Each row of a before or after table is a point. The points were changed in one or more steps. Then noise was added and the rows were shuffled. The steps act on columns, c1 being the first. Name the steps. A step turns or swaps two columns, mirrors them in a line or flattens them onto one, adds a multiple of one to another, or multiplies or shifts one. Angles are multiples of 10 degrees, from the lower column toward the higher: turns from -170 to 170, lines from 10 to 170 but not 90. Use the fewest steps. Two steps may share a column if one is a turn and the other turns, adds or multiplies; they go together, in the order done. Otherwise the lowest column goes first.
In the rows, 128 means zero.

Before (9 x 2):
[[175 157]
 [ 91 126]
 [134 122]
 [ 52 131]
 [153 112]
 [112 100]
 [154 135]
 [131  62]
 [170 148]]
After:
[[135 101]
 [ 54 136]
 [ 95 124]
 [167 115]
 [147 134]
 [142 116]
 [153 152]
 [144 156]
 [201  65]]
Steps: add -1 times c2 to c1

Before:
[[133 101 204 122]
 [154 127 181 100]
 [139 138 130  79]
 [158  95 201 115]
 [126 150 134 138]
 [123 142 132 139]
 [107 144 148 124]
 [119 144 152 116]
 [157  75 164 112]
 [155  99 199 117]
 [143  99 175 121]
 [150 132 141  52]
 [184  93 170 132]
 [128 144 132  70]]
After, 14 rows:
[[101 194 170 125]
 [147 173 203 142]
 [ 81 145 177 152]
 [108 119 135 119]
 [142 170 193 141]
 [126 100 146 131]
 [ 76 143 142 203]
 [110 109 149 138]
 [ 82 131 131 180]
 [164 158 174 133]
 [176 149 203 133]
 [192 182 166 142]
 [ 83 113 134 119]
 [ 93 117 133 185]]
Steps: turn c1 and c2 by 130 degrees; multiply c1 by 3; multiply c4 by -1

Before, 11 rows:
[[159 120 182 134 124 115]
 [164 126 177 135 167 134]
 [ 42  86  54 111 114 142]
 [ 99 149  63 121 134  88]
 [165 135  98 175 121 127]
 [155 111 125 186 148 133]
 [138 139 186  86 135 143]
 [142 146 176 109 109 111]
 [107 118 158  96 128 139]
 [ 56 143 169 100 125 121]
 [145  34 164 134 154 122]]
After, 11 rows:
[[138 143  69  73 130 135]
 [161 116 128 205 108 138]
 [ 91 132 193 120 111  80]
 [ 52 141  87  92 138 112]
 [161 133 158 185 134 123]
 [ 54  94 204 106 129 156]
 [110 123  96  90 132 144]
 [138 138  85 102 155 107]
 [174  36  90 137 107 156]
 [159 114  72 136 137 118]
 [164 132  70 137  98 135]]
Steps: add -0.3 times c2 to c1; turn c2 and c6 by -20 degrees; turn c3 and c5 by 170 degrees; multiply c4 by 1.3

Before:
[[198 100 190 155 157 130 106 130]
 [ 58 190 131 133 150 119 146 141]
 [113 144  82 130 137 118  83 137]
 [103 199 108  74 143 103  99 104]
 [123 118  87 120 104 112 143 167]
 [167 204 148 165 119 121  69  89]
 [126 118 131 110 182 104 175 152]
 [128  84 153 125 173 157  96 159]
 [167 138 143 143 103 139 146 144]
 [136 212 160 101 135  99 125 128]
 [199 134  89 140 116 105 150  89]
 [ 86  47  62 154  94  83 112  93]
 [152 150  96 172  91  79 112 160]]
After (13 x 8):
[[162 112 157 121 108 109 146 167]
 [103 135 200 138 119 107 142  90]
 [128 149 167 173  89  79 120 161]
 [201  46 154 156  96  82 102 100]
 [172 145 151 127 138 117  86 142]
 [ 34  93 122 160 163 130 107 131]
 [ 88 198 137 166 118 119  65 102]
 [ 92 140 141 149 105 142 150 139]
 [163 200 115  77 134 100 100 107]
 [186 192  81 134 144 120 149 142]
 [110  90 107 123 175 162 105 167]
 [102 210 109 104 137  98 126 127]
 [127 118 128 110 181 104 182 141]]
Steps: turn c1 and c3 by 140 degrees; turn c7 and c8 by -10 degrees

Before, 13 rows:
[[133 128 157 138 121 155  99 173 159]
 [ 83  95 167  72 161 119  93  73 102]
 [107 164 127 142 128 172  97 143 135]
 [114 178 107 172 144 109 127  95 138]
 [130 129  67  83  67 211 113 178 190]
 [130  95  89 151 115 136  96 145 177]
 [173 128  93 146  80 111 166 182 136]
 [115  76 145 179  97 187  78 124 133]
 [144 103 113 181 169 170 122 149 151]
 [121  76 153  95 148 125  91  91 176]
 [164 187 140  68  93 136 116  97 112]
 [139  77 167 116  94 113 178 114 146]
 [135  91  84 139  95 104 153 114 177]]
After, 13 rows:
[[ 53 161  91  90 178 120  94  72 103]
 [171  92 136 128  78 112 157 187 133]
 [135 155 123 135 118 154 182 128 160]
 [101 144  72 105 159 125 114  77 177]
 [144 120 181 174 129 109 102 112 137]
 [187 106 104 193 148 169 148 132 149]
 [118 132 165 142 127 172 156 112 135]
 [ 83  68 140  62  87 210 178 139 192]
 [135  81  97 132  94 104 103 141 175]
 [124 155  73 107 100 115  92 163 144]
 [140 134  74 165  81 188 148  86 133]
 [148  84 102 147 106 134 157 113 175]
 [121 150 187  60 115 137 109 108 111]]
Steps: turn c4 and c5 by -20 degrees; add 0.7 times c4 to c1; mirror c2 and c3 in the line at 40 degrees; mirror c7 and c8 in the line at 60 degrees

Before:
[[125 115 137 116 121  99 116 154 163 117 113]
 [130  78 154 129 112  98 118 129 164 136 137]
 [124 110 108 122 105 135 114 148 124 139 131]
 [118 159 137 142 180 130 174 146 127  97 117]
 [120 150 131 136 106 102  93 120 145 150 116]
 [106 122 138 147 104 123 132 124 128  97 124]
 [187 168 133 139 106 124 194 120 160 124 115]
 [120 153 155 128 165  71 101 125   7 113 117]
 [155 174 145 112 111 110 104 133 141  98 150]
 [120 153 149 140 151 130 123 127 165 118 226]
 [158 108  95 149 110 113  99 113 148 119 111]
 [134 164  90  79  92  93 114  92 168 118 130]
 [145 162 133 148 112  24 108 148  71 124 154]]
After (13 x 11):
[[127  86 124 124  93 140 115 125 132 128 148]
 [114  91 126 122 133 105 136 143 164 115 156]
 [118 140 111 141 186 133 165 141 103 149 147]
 [137 155 114 116 142  96 111 106 151  95 135]
 [107  98 117 139 136 137 132 135 126  94 123]
 [ 93 144 131 145 121  29  83 100  93 119 151]
 [120 144  99  88  89  89 136 128 166 115  93]
 [148  86 101 143 101 101 114 147 160 127 113]
 [108 129 147 130 106 111 106 144 162 120 123]
 [ 94 139 127 129 176  82  43 139  37 134 131]
 [177 152 131 136 115  99 204 146 128 106 124]
 [118  59 153 129 127 100 142 119 166 107 131]
 [123 130 141 139 159 130 144  29 162 134 127]]
Steps: turn c1 and c6 by -30 degrees; shift c2 by -20; turn c3 and c10 by -50 degrees; turn c5 and c10 by 50 degrees; multiply c4 by 0.7; turn c7 and c9 by -30 degrees; turn c8 and c11 by 90 degrees
